Each row is a point. A path goes straight from each point to the next, and from the last back to the first. The post is the endless flat space through its rows: a point in 2 columns, a line in 3, a plane in 4, and so on, so that a path can go around it. Count how often the path circles the post. Going back the other way cancels.
In the rows, 128 means zero.

Post (1 x 2):
[[132 102]]
Path (21 x 2):
[[ 77  75]
 [125  76]
 [164  36]
 [ 78  49]
 [134  62]
 [182  77]
 [157 100]
 [146  83]
 [119  72]
 [ 67  90]
 [101 131]
 [113 159]
 [ 63 126]
 [105  75]
 [130  76]
 [179  54]
 [174 123]
 [148 162]
 [180 111]
 [154  90]
 [127  56]]
Times around: 0

Post (7 x 8):
[[157 105 197 141 167  54 169 141]
 [137 143 110  10 146 158 197 231]
 [133 110 145 117 148 203  47  72]
 [140 125  65 139 130 122  38  61]
 [136 153  79 120  95 150 228 213]
 [111 127  75 150  38  39 177   9]
 [147  91 229 133 108  52  90 149]]
Path (14 x 8):
[[125 163 169 115 119 107 129 147]
 [ 89 138 166 119 108 126 125 177]
 [109 105 165  45 150  69 124 120]
 [ 99 144 105 155 151 112 180 126]
 [105 131  18  92 134  57 125 211]
 [125  97 132  94 119 107 186  91]
 [181  88 115 111 131  97 157  81]
 [155 145 129 127 150 187 136  48]
 [134 211 124  59 103  93 166 161]
 [132 134 178 115 167  94 175 190]
 [ 78  71  81 117 125 114 138 107]
 [172  37 125 119 188 129  75 129]
 [230  92 154 104 140 157 123 179]
 [162 138 160 102 104 131 145  50]]
Times around: 2

Post (17 x 18):
[[140 104 170 152 206 119 128 129 119 163  78 153 103 147 106 118  99 124]
 [168 148 169 153 200 203 138 163 177 131 134 160 153 121 151 106 123 134]
 [121  87  85 112 203 188 108 150  81 138  90 195 112 169 141 155 144 116]
 [130 104 154  96 153 145 141 186 111 133 139 195  88 196 128 142 114 114]
 [165 142 143 177 130 189 161 135 180 135 143 135 149 133 127 231 123 167]
 [126  74 146 172 186 159 145 125 121 141 127 169  93 212 188 114 127  94]
 [124  91  59  78  95 107 170 144 114 134  86  47 113  96 180 149 151  97]
 [124  71   7 127 121  87 214 153 136 144  90 126 121  95 152 123 108  88]
 [140 113  46 112 100 144 182 111 159 100 135  93 109 120 111 115 152 175]
 [164 130 162 176 149 191 138 127 136 106 132 153 169 167  82 146 124  86]
 [157 116  79 110  45 208 167 103 140 174 136 122 154 115 148 148 102 162]
 [167 156 140 157 139 173 112 110 174  92  82 190 123 170 145 147  91 121]
 [112  58  73 128 105  72 162 113 101 104 129 155 110  58 157 116 160 112]
 [145  95  41 108 109  66 160 133 122 152 114 117 184 123 162 112 176 143]
 [143  91  70 137  55 156 125 132 200 179 122 113 126 110 130 147 171 128]
 [154  77 124 117 208 144  86 129 149 127 151 150 127 178 144 158  71  89]
 [144  81  33 171  64 121 121 171  98 136 127  91 126  99 158 123 122 146]]
Path (12 x 18):
[[150 116 100 140 127 140 135 102 140 117  92 131 117 143 185 169 150 113]
 [173  90  86 117 118 131 150 178 186 128 170 141 129 115 132 130 166 186]
 [154  80 121 109 118 127 113 156  94 170 108 175  37 129 165 184 156 123]
 [153 141  81 122 113 160 123 129 129 147 120 119 147 184 183 195  65  72]
 [108  79 108 170 111 121 153 122 154  84 169 184 114 106 111 124 114 102]
 [150  83 109 110  92 179 129 118 176 115 155 139 153 166 149  89 138  84]
 [143  84 103 123 151 121 135 127 132 108 114 159  82 174 154 152 114 159]
 [128  97 118 167  99 138 181 136 130  95 114 103 101 111 151 109  49 128]
 [113 102 133 131 158 108 149 164 107  91 174 181 117 104 139 144 159 121]
 [121 117 112 106 148 197 177 110 173  98 134  85  85 178 153 181 101 140]
 [115 114 125 165 116 178 125 142 141 100 130 139 112 141 130 166 137 102]
 [129 101  99  94  96  72 137 100 124 154 136  79  82 116 170  96 100  84]]
Times around: 0

Post (17 x 18):
[[122 133  97 124  70 117 198 130 159 154 103  94 147 104 161 147 143 134]
 [115 143 149 189 150 151 110 169 123 201 135 133 144 123 122  81 117 123]
 [142 129  60  97  98 120 151 131  80 140 123 111 167  88  70 200  87 165]
 [120 129 105 173 158 152 153  49 118 176 112 109 149 104 129  74 137  48]
 [123 107 143 134 174 189 132 115 128 125 125 141 112 162 174 180 103 148]
 [139 127 188  83 151 162 114 155 164 170 131  48  98 100 143 152 115 138]
 [128 147 117 135 136 131 165 133  72 112 151 105 175 113 125 124 190 140]
 [119 117 168 202 114  89 174 155 121  97  62  88 112 114 189 103 138  73]
 [152 143 169  90 125 150 100 139 142 105 134 134 189  58 114 112 120  81]
 [136 118  55 127 149  88 168  91 102 122 105 169 128 137 154 127 101 118]
 [129 133 151 186 105 107 179 154 193 168 149 137 140  95  77  95 115 121]
 [159 128 141  94 118 138 103  83 166 116 136 124 148 177 132 176 102 128]
 [127 135 153 159 113  90 108 126 117 129 130 135 107  71 166 152  98 186]
 [111 105 133 128 156 135  85 130 179 126 115 138 148 118  90 140 138  59]
 [111 131 153  94  54 127 100 114 144 119  92 126  79 101 129  91  89 146]
 [128 114 249 110 112 130 111  84 143 170  92 115 118 104 163 143 140  98]
 [ 85 161 176 132 133 126 139  69 133 139 107 126 165 157 154  98 119 187]]
Path (20 x 18):
[[111 116 175 118 124 108 119 133 122 131 102  94 151 115 126 137 105 109]
 [119 126 127 118 150  98 136 185 116 138 137  91 112 104 149 143 142  69]
 [100 165 145 154 139 141  71  86 144 157 111  86 130 109  97 162 126 110]
 [123 120 169 201  86 163 133 128 134 135 116 150 110 162  93 110 142 103]
 [142 116 186 123 131 125 140 113 124 170  62 133 108  77 136 143  86 139]
 [162 133 209 135 146 136 146 133 122 175 109  81 203  81 150  82 140 138]
 [ 95  89 132 138  84 132 182 160 117 152 149 133 151  99 109 113 178 114]
 [ 96 118 163 132 112 103 125 131 164 130 160 147 146 130 138 156 115 133]
 [128 148 183 128  89 171 132 124 113 162 132 118 124  97  92 156  95 120]
 [117 137 147 174 113 139  81 119 153 143 100 143 115  91 151 162 116 105]
 [142 140 143 110 134 157 128  80 142 195  87 108 142 133 174 147 139 147]
 [132 127  71 169 126 100 172  94 137 120  95 119 120 103 115 139 130 164]
 [123 116 172 122 126 149  96 129 153 219 129 114 121 126 132 138 124 147]
 [129 115 182 144 144 196 104 111 168 221 135  79 151  86 149 135  52 126]
 [107 131 167 150 108 131 148 169 151 123 135 146 164 124 126 119 142 110]
 [109 127 132 117 122 124 131  70 149 129 109 117 112  86 157 162 110 124]
 [137 128 128 147 116 134 160 135 165 118 127 125 110 101 162 159 133 121]
 [159 122 125  90 121 145 137 119 138 146 107 123 129 112 109 168 143 146]
 [152  94 140 124 141 194  95 131 178 136 121 154 163  58 123 122 130  83]
 [162  80 121 119 163 161 176  89 136 137 104 113 139 139 189 176 102 105]]
Times around: 3

Post (17 x 18):
[[145 180 137 126 127 136 104 162 152 144 140  91 140 158 161 107  81 170]
 [109 175 137 117 148 135  95 121 179 183 141 113 115 106 170 106 114 123]
 [142 145 166 116 106 174 120 192 198 148 138 113 147 114 126 162 109 112]
 [154 162  60 108 146 126 186  84 134 111 125 132  64 141 124 109 150  94]
 [ 95 137 122 103  88 168 116 175 175 168 144  40 139 117 199 136 106 123]
 [164  85 127 159 118 164 138 145 110 120 178  80  98  86  92  43 154 123]
 [134 101 111 131  67 106 136 124 167  64 202  72  59  92  91  77 167 139]
 [123 117  85  91 101 155  90 147 115 100 189 106  96 125 100 121 190 144]
 [110 158  87 127  91 157 167  57 150 141  63 175  55 176 137  92 131 169]
 [123 152 158 170 110 164 117 149 123 143 156  99 113 131 179 157 110 132]
 [103 119  95 134 140 105 173  56 133 103  72 177 116 171 184  85 144 145]
 [ 78 175 129 101 105 120 165  73 115 132  97 116 107 189 116  96 147 121]
 [ 92 121  79 162 110 152 117 120 154  71 213 108  88 116  79  54 139  88]
 [135 138 143 103  65 121 131 154 132 154 164 142  99 121 151 112  79 112]
 [167 157 131 103  73 188 108 128 167 136 178  91 162 125 189 130 103 119]
 [113 154  53 168  89  82 181  52 123 149 121 149 117 146 104  93 166 150]
 [130  98  96 134 111 119  92 110 120  81 166  83  99  80  52 125 109 110]]
Path (17 x 18):
[[159 174 117  80 149 211 104 143  60 158 192  78 107 147 125 131 158 125]
 [ 96 144 137  90  76 219 201 139 172 112 161 138 116 134 173  99 130 111]
 [133 175  83 118 101 157 132 196 126 154 120 106 128 102 164 144 105 147]
 [153 175 101  81  78  87 124 123 214 146 140 164  24  85 138  82  88  97]
 [130 135  59 116  84 132 140 137 179 146 204  35  97 120 149  58 161  71]
 [136 120 120 102 161 178 121  76 206  82 173 144  99 146 198  76 124  99]
 [ 90  72 141 136 124 216 134 112 151  67 157  78 128  94 134 117 162 103]
 [209 207 102  66 142 163 122 137 141 101 162 155 118 146  79  99 120 133]
 [101 233  80  91 115 129  62  95 241 104 185  77 182 149 128  89 132 114]
 [175 167  81 109 160 133 106 137 111 102 166  50 123 162 101 115 123  85]
 [143 145 149 114 166 190  82 138 197 147 157  82  91 115  96 137 135 112]
 [104 190  95  80 120  92 176  88 163 183 164  99  83 154  98 131 169 140]
 [146 249 105 105  61 167 168 142 169 192 172 105  89 177 122 122 145 196]
 [ 82 121  88 108 148  99 131  93 134  69 125 151  76 111 210 120 121 114]
 [123 149 129 120  91  84 153 102 155 142  96 182  54 103 167  90 143 118]
 [136 103 183 113  57 164 109 107 160 102 125 130  84 139  93 118 107 107]
 [ 76 100 135 174 112  82 101 119 181 138 149 124  59 135 166  60 140 183]]
Times around: 3
